Each row of a before or after table is a point. The points were changed in one or more steps. Then noise was added and the rows were shuffled. The steps act on columns, c1 being the first. What was done? A step turns or swaps two columns, mirrors them in a line or flattens them onto one, adds a multiple of one to another, or multiplies or shifts one. Angles are multiples of 10 degrees, from the lower column toward the higher: turns from -170 to 170, lines from 10 to 170 but not 90. Use the fewest steps. Two steps may share a column if one is a turn and the other turns, adds or multiplies; they go together, in the order done. Otherwise the lowest column goes first.

Before (14 x 2)
[[-0.14 -0.21]
 [-0.73 -0.52]
 [ 0.12 -0.06]
 [ 0.25  0.08]
 [-0.34 -0.17]
 [ 0.36  0.87]
 [ 0.62 -0.06]
 [-0.33 -0.49]
 [ 0.37  0.94]
 [ 0.31  0.60]
 [-0.07  0.00]
 [-0.24 -0.41]
 [ 0.21  0.09]
 [-0.03 -0.19]]
After (14 x 2)
[[ 0.09 -0.89]
 [ 0.12  0.08]
 [ 0.14 -0.11]
 [ 0.05  0.24]
 [ 0.09 -0.25]
 [ 0.24 -0.54]
 [-0.66  0.79]
 [-0.37  0.59]
 [-0.06 -0.09]
 [ 0.03  0.23]
 [-0.57  0.75]
 [ 0.23 -0.45]
 [ 0.36  0.51]
 [-0.04 -0.36]]
Steps: turn c1 and c2 by 60 degrees

Before (14 x 4)
[[-0.20 -0.15 -0.42  0.17]
 [-0.11 -0.60 -0.17 -0.36]
 [ 0.24 -0.19 -0.17 -0.29]
 [ 0.09  0.34  0.78 -0.59]
 [-0.27  0.07  0.08 -0.57]
 [-0.23 -0.32 -0.49 -0.19]
 [-0.37 -0.24  0.11 -0.23]
 [-0.40  0.35 -0.46 -0.23]
 [-0.42 -0.07 -0.36  0.06]
 [-0.43 -0.32 -0.22 -0.16]
 [-0.39 -0.28 -0.22 -0.51]
 [ 0.34  0.11  1.04 -0.52]
 [ 0.02  0.59  0.31 -0.63]
 [ 1.24 -0.27 -0.39 -0.53]]
After (14 x 4)
[[ 0.12  0.43  0.46  0.82]
 [ 0.41  0.17  0.36  1.11]
 [-0.48 -0.33  0.19  0.11]
 [-0.54 -0.05 -0.04 -0.37]
 [-0.28 -0.42  0.26 -0.42]
 [-0.20 -0.82  0.41 -0.13]
 [-0.49 -0.39  0.57 -0.17]
 [ 0.04  0.79  0.55  0.39]
 [-0.22 -0.26 -0.13 -0.47]
 [-0.41  0.05  0.54  0.18]
 [ 1.68 -0.35  0.59 -0.24]
 [ 0.30 -0.24  0.33 -0.15]
 [-0.50  0.49  0.27 -0.37]
 [-0.60 -0.40  0.21 -0.16]]
Steps: multiply c1 by 1.3; multiply c2 by 1.3; turn c3 and c4 by 100 degrees

Before (9 x 8)
[[-0.19 -0.25 -0.59  0.64  0.55  0.00 -0.62 -0.30]
 [-0.28  0.04 -0.79  0.73  0.10 -0.94 -0.46  0.82]
 [-0.10 -0.45 -0.41 -0.27 -0.55 -0.12  0.06 -0.51]
 [ 0.02  0.01 -0.75  0.10 -0.18  0.53 -0.28  0.42]
 [-0.05 -0.06  0.06 -0.11 -0.67  0.00 -0.38  0.82]
 [-0.87  0.10 -0.18 -0.21 -0.18 -0.27  0.09  0.03]
 [-0.38 -0.49 -0.27  0.42 -0.87 -0.22  0.45  0.26]
 [ 0.41 -0.22  0.26 -0.01  0.63 -0.21  0.57  0.14]
 [ 0.39  0.48  0.64 -0.27 -0.37 -0.27  0.44 -0.08]]
After (9 x 8)
[[ 0.21  0.07 -0.27  0.05 -0.31 -0.23 -0.89 -0.19]
 [-0.70 -0.21  0.25 -0.03  0.23 -0.23  0.21 -0.05]
 [ 0.40 -0.02  0.10 -0.61 -0.43 -0.53  0.08  0.23]
 [-0.22 -0.51 -0.32  0.21 -1.22 -0.33 -0.57  0.43]
 [ 0.06 -0.47 -0.43  0.17 -0.66  0.20 -0.14 -0.41]
 [-0.52  0.49  0.66  0.12 -0.66 -0.10  0.24 -0.29]
 [ 0.68 -0.24 -0.62  0.55  0.96  0.15 -0.02  0.44]
 [ 0.54  0.02 -0.78  0.31  0.44 -1.20 -0.12  0.63]
 [ 0.25 -0.01 -0.76 -0.56  0.03  0.11  0.10  0.43]]
Steps: add -0.7 times c7 to c5; turn c1 and c7 by 110 degrees; turn c6 and c8 by 40 degrees; turn c4 and c8 by 60 degrees

Before (9 x 11)
[[ 0.05  0.12 -0.05  0.46 -0.14  0.46  0.29 -0.04  0.02 -0.32  0.19]
 [-0.20  0.14 -0.45 -0.32 -0.54  0.05  0.12 -0.28 -0.18 -0.20 -0.21]
 [ 0.35 -0.08 -0.26  0.22 -0.16 -0.03  0.33 -0.44 -0.32  0.38 -0.25]
 [ 0.00  0.10  0.01 -0.36 -0.87 -0.03 -0.51  0.00 -0.41 -0.08 -0.22]
 [-0.12 -0.46  1.37 -0.30 -0.08  0.00 -0.52 -0.49 -0.18 -0.36 -0.26]
 [-0.18  0.16  0.32 -0.36 -0.39  0.10  0.12  0.09  0.00 -0.07  0.71]
 [ 0.05 -0.86 -0.12  0.02 -0.21 -0.04  0.29  0.32  0.23 -0.41  0.03]
 [-0.21  0.02 -0.45 -0.16 -0.43  0.02  0.08  0.24 -0.67 -0.19  0.17]
 [ 0.63 -0.03 -0.10 -0.39 -0.06 -0.04  0.18  0.32  0.05 -0.33 -0.31]]
After (9 x 11)
[[ 0.07 -0.46  3.60  0.39 -0.04  0.13 -0.52  0.05  0.08 -0.38 -0.18]
 [ 0.53 -0.14 -0.23  0.36 -0.13  0.31  0.29 -0.46  0.00  0.36 -0.16]
 [ 0.21  0.10  0.02 -0.52 -0.82  0.39 -0.52 -0.02  0.15 -0.06 -0.11]
 [-0.04  0.04 -1.24 -0.13 -0.41  0.63  0.06  0.07  0.25 -0.19  0.26]
 [ 0.03  0.18  0.64 -0.60 -0.43 -0.02  0.10  0.19  0.06 -0.02  0.78]
 [ 0.28  0.05 -0.14  0.22 -0.17 -0.14  0.29 -0.04  0.47 -0.34  0.30]
 [ 0.81 -0.06 -0.53 -0.34 -0.05 -0.09  0.18  0.29 -0.06 -0.31 -0.23]
 [ 0.23 -0.85 -0.56  1.28 -0.19 -0.24  0.27  0.26 -0.11 -0.45  0.16]
 [ 0.01  0.15 -0.83 -0.54 -0.56  0.15  0.10 -0.44  0.09 -0.21 -0.15]]
Steps: shift c1 by 0.20; add -1.5 times c2 to c4; turn c3 and c8 by 20 degrees; multiply c3 by 2.5; turn c6 and c9 by 110 degrees; shift c11 by 0.10

Before (12 x 18)
[[-0.49 -0.01 -0.27  0.32  0.37 -0.33  0.23  0.38 -0.15  0.55 -0.09  0.23
  -0.06 -1.42 -0.74  0.13 -0.12  0.38]
 [ 0.20 -0.37  0.05  0.36  0.25 -0.61  0.15 -0.20 -0.09  0.58  0.17 -0.87
  -0.07  0.59  0.67  0.12 -0.40 -0.48]
 [ 0.19  0.25 -0.03  0.31  0.61 -0.19  0.30  0.20 -0.40  0.48  0.13  0.28
  -0.20  0.57 -0.64  0.27 -0.28 -0.19]
 [ 0.18 -0.28 -0.39  0.50  0.12 -0.63  0.72  0.57 -0.04  0.38  0.33  0.20
   0.28  0.59 -0.89  0.39  0.74  0.17]
 [-0.10  0.30 -0.44  0.13  0.07 -0.54  0.22  0.69  0.42 -1.04 -0.75 -0.90
   0.03 -0.04  0.00  0.37 -0.32  0.36]
 [ 0.05 -0.52 -0.03 -0.14  0.36  0.19  0.59  0.14  0.26  0.18  0.38  0.22
   0.53  0.60 -0.72 -0.15 -0.41  0.09]
 [ 0.24 -0.28 -0.38 -0.22  0.05  1.26 -0.28  0.49  0.33 -0.21 -0.01  0.34
   0.17 -0.44  0.46  0.04 -0.36  0.35]
 [-0.06 -0.35  0.32  0.47 -0.04  0.09 -0.64  0.30 -0.27  0.58  0.36  0.09
   0.53  0.62 -0.23  0.02 -0.26  0.45]
 [ 0.03 -0.13 -0.29  0.48 -0.01 -0.42  0.21 -0.91 -0.36  0.49  0.47  0.12
   0.73 -0.71 -0.28  0.34 -0.11  0.28]
 [ 0.31 -0.18  0.95  0.48  0.03 -0.53 -0.78  0.21  0.51  0.10 -0.06  0.33
   0.38  0.57 -0.45 -0.02 -0.19  0.48]
 [-0.27 -0.37 -0.36  0.01  0.11  0.28  0.18 -0.43  1.06  0.19  0.14 -0.38
  -0.08  0.41 -0.55 -0.53 -0.42  0.54]
 [-0.44 -0.49  0.34  0.41  0.77 -0.17 -0.62  0.23 -0.05 -1.17  0.41  0.18
   0.11 -0.33 -0.42 -0.11 -0.43  0.45]]
After (12 x 18)
[[-0.01  0.31  0.15  0.60 -0.26 -0.71  0.22 -0.47  0.43 -0.87 -0.49 -0.89
  -0.01 -0.40 -0.06  0.35 -0.27 -0.40]
 [-0.37 -0.22  0.53  0.12 -0.14  1.64 -0.29  0.04  0.26 -0.57  0.15  0.33
   0.17 -0.18  0.50  0.03 -0.32 -0.26]
 [-0.06 -0.37 -0.70  0.38  0.01  0.09 -0.64  0.68 -0.31  0.25  0.66  0.04
   0.52 -0.01 -0.22  0.00 -0.23 -0.41]
 [ 0.06 -0.41 -0.22 -0.19 -0.24  0.38  0.15 -0.04  1.08  0.38  0.61 -0.35
  -0.03 -0.40 -0.56 -0.56 -0.43 -0.63]
 [-0.17  0.23 -0.50  0.21  0.40 -0.26  0.25  0.59 -0.35  0.15 -0.06  0.31
  -0.21 -0.58 -0.60  0.29 -0.32  0.20]
 [-0.27 -0.27 -0.39  0.57 -0.38 -0.75  0.66  0.65 -0.01 -0.01  0.42  0.21
   0.27 -0.50 -0.89  0.40  0.75 -0.05]
 [-0.07 -0.32 -0.50  0.10  0.06 -0.81  0.11  0.37 -0.16  0.55 -0.19 -0.83
  -0.04 -0.28  0.60  0.14 -0.43  0.51]
 [ 0.28 -0.49  0.19  0.76  0.86 -0.15 -0.59 -0.88 -0.04 -0.43  0.87  0.16
   0.12 -0.17 -0.43 -0.12 -0.48 -0.58]
 [-0.11 -0.50 -0.54 -0.09  0.14  0.22  0.61  0.28  0.26 -0.15  0.42  0.17
   0.51 -0.47 -0.72 -0.16 -0.42 -0.11]
 [-0.05 -0.18  0.75 -0.08 -0.03 -0.51  0.22 -0.05 -0.34  1.16  0.66  0.19
   0.75  0.01 -0.29  0.36 -0.12 -0.31]
 [ 0.35 -0.02  1.41  0.30  0.42 -0.47  0.21  0.70 -0.16  0.13  0.28  0.27
  -0.04 -0.09 -0.67  0.17 -0.15 -0.52]
 [-0.45 -0.17 -0.85  0.47  0.47 -0.63 -0.75  0.20  0.50  0.15  0.20  0.33
   0.35  0.59 -0.45  0.03 -0.22 -0.37]]
Steps: turn c1 and c18 by 160 degrees; add -0.7 times c18 to c11; turn c3 and c14 by 110 degrees; turn c5 and c14 by -40 degrees; turn c8 and c10 by -60 degrees; turn c4 and c10 by 30 degrees; multiply c6 by 1.3
